Each row of a before or after table is a point. The points were changed in one or more steps. Then noise was added and the rows were shuffled. The steps act on how far a point lies along the listed directions, d1 being the first. What was done? A step turns or swaps two directions, mirrors them in a line or flattens them onto one, adds a multiple of one to another, or multiplies one. Angles are multiples of 10 degrees, from the lower direction toward the higher: turns from -170 to 170, lines from 10 to 170 but not 90. Use the fewest steps. Two steps may share a direction if one is a turn and the other turns, adds or multiplies; they go together, in the order done. Otherwise the lowest direction goes first.

Directions:
(1): [21 54 26]
(2): [-33 -12  52]
(3): [ 50 -31  24]
Before (11 x 3)
[[ 11  -2  46]
 [ 77  57  -8]
 [  8 -27  29]
 [  5 -13  33]
 [-42  39   3]
 [ 28  13 -53]
 [ 21  -2  12]
 [-41  14  18]
 [  9  -5   3]
 [ 56  -5 -60]
 [ 61  25 -34]]
After (11 x 3)
[[ -27   52    6]
 [ -62   38   27]
 [  -6  -47   11]
 [   4  -37   21]
 [   4   -3  -60]
 [  17  -20  -39]
 [ -14   -8   15]
 [  -6   -4    7]
 [-100    9   15]
 [ -39   58   38]
 [  10  -27   24]]
Steps: turn d1 and d2 by 140 degrees; turn d2 and d3 by -70 degrees

Directions:
(1): [-33 -28  -2  11  17 -24  86  22]
(2): [-19   1  37  28 -83  12  17 -29]
(3): [ 16  37   6 -51  15  14  42 -65]
(4): [  2 -38 -14 -14  -1  91  12  16]
(5): [-63  55 -40 -26 -21  10  -4  27]
(6): [-25  30  -2  73  44  30  -2 -31]
Before (14 x 8)
[[ 21 -62  15  -3  15  32  82  -3]
 [-13  39   0  10  -8  57 -17 -22]
 [ 10  23  -9 -21  -2  12 -76  38]
 [ -4   1 -34 -31  15  43 -54  51]
 [-25  -9  -4 -28 -28  19 -44  17]
 [  7 -51  38  44 -53  46  42 -13]
 [-23 -28  33  32 -33  32  62 -55]
 [-61 -21  25  65 -52  47  16   6]
 [-29 -52   7  -1 -65   8  13  39]
 [ 25  -9   1 -65  11   4 -47  -3]
 [-29  35  -4  39  24  -5 -46 -24]
 [-44  -3  18   1 -59   9  39  27]
 [  7  35 -27  -6  22  17 -49 -30]
 [ 21 -26   4 -21 -16 -14 -19  14]]
After (14 x 8)
[[ 60 -97  35  41  32 -32  58  12]
 [ 23  -9   2 -42 -31 -22  -6  -8]
 [-17  -6   6 -49 -36  36 -27 -10]
 [ 13  -7  -4 -78  -2  -7 -48   8]
 [  9  59 -10 -67 -23  43 -39  -9]
 [-55  61 -13  31  24  25 -30 -34]
 [-17 -75  23  95  -6  -8   8  10]
 [-38 -29  45  77 -44  56  32 -30]
 [ 18  11 -15 -59   9  68  -9 -10]
 [  4 -53  25 -22 -72  12  43 -14]
 [-17  23  -6  38   3  61 -44  14]
 [ 26 -66  53  70 -38   0  25  -7]
 [-15 -31  28   7 -54  18  38  29]
 [-17  42 -42  -1  16  29 -61  -6]]
Steps: turn d4 and d5 by -40 degrees; add -0.5 times d1 to d5; mirror d2 and d3 in the line at 160 degrees; multiply d6 by 1.3

Directions:
(1): [ -6  10  54 -31  45 -22  32 -15  49 -64  46 -17  15 -41]
(2): [ 26  38 -10  28  13  60 -21 -30  -9  45  73 -22 -12 -47]
(3): [-25 -15 -23 -45   8 -54 -16 -50 -85 -10  29 -14 -32 -10]
(4): [ 31  19  26  44 -28  17  75 -36 -46 -32 -45 -25 -21 -18]
(5): [ 23 -53 -14 -26  -1   6  89   7  -2  43  47  44   1  14]
Before (14 x 14)
[[ 25 -22  12  -3  -1  -9  59  -9 -12  -3  -3   0 -14   8]
 [  8  17   9  28 -22  21 -16  11  -9   3 -41  -2   6   1]
 [ 10   9  -5  25 -24  19  22   7  -5   8 -53   5  14  19]
 [ 24 -11  -4  -2 -17 -14  47   7 -29 -16 -27  15  -5  17]
 [  5   8  -7 -16   5  -6 -21 -14 -26   0  38 -11 -12 -19]
 [-19 -36  -4 -24   4 -27 -10  16   3   7  16  36  -9  22]
 [-11 -18  -1 -48  31 -10  24 -12  -2  -8  60  -2   1  -6]
 [  6  -4  -1  -6   5  10  13  -3  17   9   8  -2  -6   3]
 [ -4 -19 -15 -13  11 -11  37 -36 -34  29  62  12 -20 -27]
 [ -6  16   2   1  10   3 -22 -18  -6 -11  24 -27   9 -23]
 [ 17   0  17 -16  24   3  18   1  43  22  51   4  17  -8]
 [  5   8  -4   8 -10   8  14 -14   2   8  -3   9  -2  -9]
 [  3  15   6   3   5   7   8 -11 -39 -14   6 -13 -15 -15]
 [-26   7  10 -41  40 -35 -40   0   5 -31  46 -19   4  -9]]
After (14 x 14)
[[-16 -36 -14 -75  35 -32  32 -34 -41  -4  83   0 -13  -7]
 [ -4  12  -1  -9   7 -10  -2 -28 -65 -19  13 -22 -25 -18]
 [ 12  32  21  50 -22  38 -23  27  19  -1 -62  -4  15   4]
 [ 20  16   6  43 -25  40  27  25  29  12 -67  10  28  22]
 [-17 -44 -35 -52  22 -47  49 -69 -91  32  94  14 -39 -30]
 [-14  19  -3  -5  14  -8 -37 -30 -23 -19  25 -33   0 -27]
 [ 25  -3  23  -8  20  18  40  15  67  29  50  13  25  -4]
 [ -8   2 -22 -38   8 -32 -31 -37 -70  -4  48 -19 -28 -25]
 [ 25 -17  -9 -12 -15 -15  57   5 -33 -13 -17  19  -5  16]
 [ 26 -32   5 -12  -1 -10  76 -10 -15   5   8   8 -16   9]
 [-40   8  -1 -62  44 -65 -59 -29 -38 -43  56 -29 -11 -16]
 [ 11  -4  -2  -2   3  17  21   4  24  17  10   5  -2   3]
 [  6   6  -1   7 -12  10  17 -12   8  12  -4  11  -1 -10]
 [-22 -50 -10 -36   5 -39  -4   5 -19   8  30  37 -13  18]]
Steps: multiply d3 by 2.5; multiply d5 by 1.6

Directions:
(1): [-61  -6  44 -47  15  14 -17 -24  26 -29 -40  41  44  38  15  70 -32  -8
  16   2 -70 -33  10 -43]
(2): [ 42 -23 -61 -15 -20  86 -44  27   2  46  46 -54  10 -14 -10  56 -23  21
   7  13 -27 -10   6 -50]
(3): [ 13 -77  44  36  -1 -27  -7  -5  13  46 -53 -27  -6 -41  -8   2 -35 -37
  80   4   0  36 -58 -24]
Before (13 x 24)
[[ 29 -24   7  16  -2 -12   1  13   0  14   3 -17  -9 -14  -9 -19  -3 -14
   23   9  14  28 -14   5]
 [-37  21  11  -3   4 -21   6 -11  -1 -24 -19  38   4  16   0 -12  -4   0
   -2   5  -3  -8  15   5]
 [ 16 -29   0  11   3  17  -4   2  11  29  -6 -28 -12 -22  -5   1  -8  12
   14   4   2   3 -21  -9]
 [-17  14  19   3   1  -9  16   0   6 -14  -5  36  -4   0  -8  -9  12   1
  -14 -10  16  -5  -3  19]
 [ -5  13  -8  11   1  -5  15   7 -15   5   7  -3  -2   4   2 -33   9   1
  -14  -3  23  -4  10  19]
 [-20  14   4  -9   7  -5  -5 -11   3  -4  -7   3  13   6  10   5   3   0
  -16  -3  -1 -10  -5   2]
 [ 29 -19 -34  11 -12  39 -23  11   2  39  37 -40   2  -3  -9  17 -15  10
   10   7 -16   0   8 -33]
 [-12   1  -4  -7   1  16 -14  -4   3  -5   5   2   5   7   4  24 -16 -15
   -1   6 -18  -2  12 -22]
 [ 14   2 -28   3  -5  17   1   7  -9  10  35 -15  -5 -12   5   2   8  13
   -5  -4  13   1   8   9]
 [-35   4  17 -23   6 -12   5 -14  -2 -21 -24  30  10  18   4   2  -1  -2
  -15  -1  -6 -21  -2   5]
 [-51   0  44 -40  17   3 -11 -24  13 -25 -40  37  28  30  14  38 -18  -6
   18   0 -40 -18  11 -17]
 [  3 -11   7   6   4 -14 -11  -3   4  20 -11 -11   2 -13  -1  -2 -10  -6
   19  -4  -2  14 -12  -8]
 [ 16 -45  20  27  -4 -15   2  -9  -8  26 -27 -24  -2 -31  -4 -16 -11 -26
   50  -2   5  25 -29 -11]]
After (13 x 24)
[[ 12 -20 -13  11  -5  18 -18   5   0  20   8 -23  -6 -15  -3  15 -20 -19
   16   8  -5  12  -4 -24]
 [-20  13  36  16   4 -37  29  -5   4 -18 -19  43 -13  -5  -9 -32  18  -8
   -8 -14  32   6 -13  35]
 [-38   6  21 -31   7  12  -5 -22   1 -28 -19  26  33  26  13  31  -8  -6
    4  -4 -44 -24  20 -23]
 [-15   6   6 -15   8  -2 -15  -8   7   2  -8   6  15   8   4  17  -9   2
    2  -5 -21  -4   5 -14]
 [ 40 -20 -68 -11 -20  94 -49  23   5  52  65 -58  17   2 -10  60 -27  26
    3  14 -43 -17  23 -64]
 [ 15   4 -40  -7  -7  38  -9  11  -7  12  45 -19   2  -8   5  19   3  20
  -10  -2   1  -8  15  -2]
 [-26   5  29  28   5 -61  23 -13  -6 -14 -36  32 -16  -6  -5 -51   2 -16
   17   1  28  17 -10  26]
 [ -3  -8 -13 -23   4  50 -17   1  16  11   8 -12   9   5   1  38 -11  26
   -8   6 -30 -26   5 -26]
 [ -5 -46  54  20  10 -39   3 -15   4  20 -56  -3  -8 -24   0 -19 -16 -29
   62  -1  13  32 -38   4]
 [-10  14   7 -28   6  11  -4   4   7 -25  10  19  18  28   2  18  -2   1
  -11   9 -24  -9  23  -6]
 [ -7   1   8  10   5 -21   1  -9   0   9 -14  -8   1 -10   6 -14   4  -8
   -3  -3  16   6 -20  10]
 [-16 -18  32  13   5 -49  20 -13  -7  -3 -40  16 -13 -10  -2 -39   3 -19
    9  -4  28   9 -31  24]
 [-17  23  -1   6   4 -13  19   2 -14  -7   3  10   1  13   6 -34  12   1
  -21  -5  20  -9  15  23]]
Steps: swap d1 and d3; multiply d2 by 2

Directions:
(1): [-67  43 -68   6 -57 -37  -3  70  13 -57   9  -5  32 -31  -4 -63 -13 -86
  -2 -14 -34  -5 -51 -35  21 -34 -48  26 -22 -31  -8 -78  31  40  -2 -25
   9 -24 -13  -9  11  20  43  50  -4  10  -8  10  40 -32   0  84  19  -2
 -22  38   8  22  -7  27  34  -2  58  -8]
(2): [ -1 -25   8 -23  10 -42  -7 -43 -80  -9 -29  95   9  11  -9 -60  32 -62
   8 -46  22 -48  44 -35 -39  -3  20  24   1 -29  32   8 -25   0 -28 -30
 -38  -8  40 -46 -24  -3  34  10  14  13  41 -19 -35  -3 -21  37  11 -58
  54  34  62 -72   9  23 -58  46 -39  16]
(3): [-19 -29  29 -23 -15 -13   2  17   8  -8  55  61  24 -75 -64  35   3  46
   2  23  24  40 -48 -22 -23 -49 -15 -12  91   2 -16 -12 -38 -17  20  53
 -12 -49 -86 -54 -60  -5  29  20  21   9  34 -52 -15 -25 -11   3  40  69
  -4  24  -5 -26  42 -15  27   3 -49 -10]
Before (9 x 64)
[[ -5   0  13   0 -11   7  -6  15  34  -2  32  -2  -1 -39 -13  19  -2  36
   -1  13   5  33 -37 -15  18 -10  -5 -15  37   1 -18  -5  -6  -5  18  22
    9  -9 -33 -17 -27  -8   3   3   5  -4   6 -27  -6 -14  13   0   3  34
  -16   1 -20  20   0  -5  23 -23  -3 -14]
 [ 43 -35  39 -32  27  10   8 -39 -27  16 -10  26   0  16   2  28  22  41
    1  -7  31  -5  35  15 -13   7  24 -15  27  -5  16  36 -20 -26  -8   9
  -24  -4   9 -28  -6  -6  -1 -19  13  -2  26 -12 -38  12 -12 -23   1   4
   24 -10   6 -29  11 -14 -17  10 -55   4]
 [  3 -17  33   3   8   9  11 -13   3   4  26  12   6 -10  -9  24   5  34
   -3   0  15  14  -9   7  -2   6  -7  -1  16  13  -7   9 -13  -8   2  16
   13  -7 -22  -6 -27   6  -5  -4  -9   3   4 -12  -9  -5   7 -19   7  23
    2  -7 -16   1  -3 -16  10  -4 -23  17]
 [  5   9   7   1   6 -14   2 -11 -20  13 -30 -10   2  17  18 -23  -2 -30
    3  -9 -15 -24  24   3   9   5   8   2 -17 -13  13   7   5  -1 -16 -26
    2  27  21   0  17   0  -3  -6  -4  -7  14   9   0   6   1   3  -8 -36
   18  -2  14 -16 -15   8 -23   9   3   6]
 [ -8  16   9  15 -26   6  10  32  46  -9  38 -27  14 -35 -22  27  -8  33
    6  31 -11  25 -54 -10  19  -4 -29 -12  25  19 -28 -10   2   4  22  24
   14 -14 -43  -5  -4  13   9  15   3   5  -1   5  18  -9   2  -8  12  58
  -39  -9 -19  21   4 -10  44 -20  22 -16]
 [ -2  10 -19   5  -6   8   1  25  11  -7 -12 -21  12  15  17   1  -5 -14
  -11  -4  -5   1  -6  16  16  -5 -24  10 -27  -6  -4 -18  14  13  -3 -15
   22  -1  14   7  22  -1  -7   3 -15  -5 -10   7  13   6  -2   6 -11  -6
   -7  -9 -15  26 -12  10  19  -7  20   3]
 [ 16 -22  30 -12  18  13  -1 -17  -2  13  11  11   8  -6 -19  32  10  41
    2  -2   9   8  14   7 -15   4  24   6  34  11  -5  19 -16 -16   3  19
    2   0 -23  11 -16  -7  -3 -14   8  -1  14 -22 -12  13   6 -26  -2   7
   18  -5 -15 -13  22 -19 -14  -2 -24   4]
 [-20   7 -16  -7 -16  -2  -6  18  -1 -12   2  13  21 -17  -4   3  -2 -11
   -1  17  -2  -1 -19 -18   7 -23  -6   9  17  -7  -7 -26  -2  -5  12   8
    3 -12  -5 -23  -2   0  25  18  -6   2   8 -13   9  -7   1  30  15  21
    0  16   1   4  15   5  16   0   7  -8]
 [-56  29 -40  -5 -65 -33  -1  85  43 -43  41 -11  31 -61 -32 -23 -10 -16
   -8  18 -13  22 -84 -30  28 -47 -50   8  19 -15 -28 -62  32  24  14  13
   14 -45 -61 -18 -20   5  28  42   3   3  12 -30  38 -32  -9  56  36  42
  -57  29 -24  46   0  11  66 -23  32 -21]]
After (9 x 64)
[[ 14 -14  16  -9  15  20  -6 -20  -9  21  -6  11   1   8   3  33   5  29
    1  22  15  -1  11   4  -1   0  21  -3  22   9  -1  14 -14 -25  12  17
   -1   4  11 -15   1 -10  -1 -11  -5  -2  10 -12 -11  10   4 -15   0  15
   11  -6  -3  -6  17  -8  -6   1 -17  -1]
 [-24   5 -20 -25 -31 -14   7  39   8 -35  14   7  32 -27 -10 -10   4 -15
   -1  -5  -2   8 -31 -13  12 -32 -28   2  20 -24  -2 -39   8   9   0   2
   -8 -32 -27 -34   2  13  35  24   9   5  12  -7   6 -24 -10  48  23  28
  -10  21  -2   6   8   3  34  -4   1 -10]
 [ 22 -14  39   3   4   0   8 -19   2  14  17  14   3 -13 -21  23  11  34
   12  11  12   0  -6 -10  -7  14   1 -11  29  19  -7  29 -20 -13   9  16
   -7  -4 -11 -18 -16   3   5  -2  11   8  19  -5 -15   5  -7 -27   9  28
   -3 -12   7 -21   7 -11   2   4 -16  -4]
 [-17  -8  17   3 -10  -6   9   3   2 -14  27  24  16 -22 -15   2   4   7
   -1  -7   8  13 -23  -9  -2  -7 -20   6  13   4  -6 -13  -7   2  -1   8
   11 -18 -26 -16 -28  11  13  11  -7   8   8 -17  -4 -16   6   9  14  18
    0   8 -10  -1  -1  -7  17   0 -15  15]
 [ 63 -48  68 -16  41  18   2 -55 -10  54  -2  14 -28  21  -8  51  23  96
   -3  21  46   1  34  27 -14  25  44 -23  29  25   2  78 -19 -37   1  29
  -12   9   1  -3 -33 -31 -43 -45   9 -12  31 -36 -39  30 -14 -75  -7   5
    1 -30 -14  -9   3 -22 -20  -6 -65   4]
 [  5 -14  24  -5   2   3  -6  -9   8   4  20  22  -7 -30 -12  14  10  32
    0   1  16  22 -15 -19   5  -6   9 -13  37  -2  -7   9 -18 -12   8  16
   -3  -5 -17 -28 -33 -14   5  -2   9  -3  18 -32 -24  -8   6  -4   1  16
    2   5  -5  -2   3  -4   2 -11 -21  -9]
 [ -3  19  -2   4  -1 -10   3   7  -2   9 -21 -29   5   9  19 -15 -11 -26
    2   0 -23 -14   6   3  19   1  -2  -1 -18 -10   4  -4  11   7 -11 -22
   10  22  11   8  20   2  -1  -2  -7  -7   8  13  12   2   5   7  -8 -22
    3  -3   3   0 -17   8  -6   1  16   1]
 [ 14  -4  -1   0  10  12   1  -1  -5   8 -22  -7   3  29  21   5   2  -4
   -8  -9   6  -8  18  21   8   6  -8   8 -25  -3   5   3   4   3  -8 -13
   13   6  28   2  18  -7 -15  -8 -13  -4  -3   3  -3  16  -4 -11 -15 -16
    6 -16  -6  10 -12   7   0   1   1   9]
 [-25   0  -8 -10 -18 -10  -3  25   6 -18  22  15  32 -30 -29  -2   2  -1
    0  -8  -8   7 -21 -15  -6 -20  -7  19  32  -7 -12 -28   1   4   3  10
    8 -19 -40  -1 -16   5  27  16   8   5  11 -21  11  -9   4  22  14  13
    5  19 -11  -4  23  -6   8  -4   4  -3]]
Steps: mirror d1 and d3 in the line at 100 degrees; multiply d2 by 0
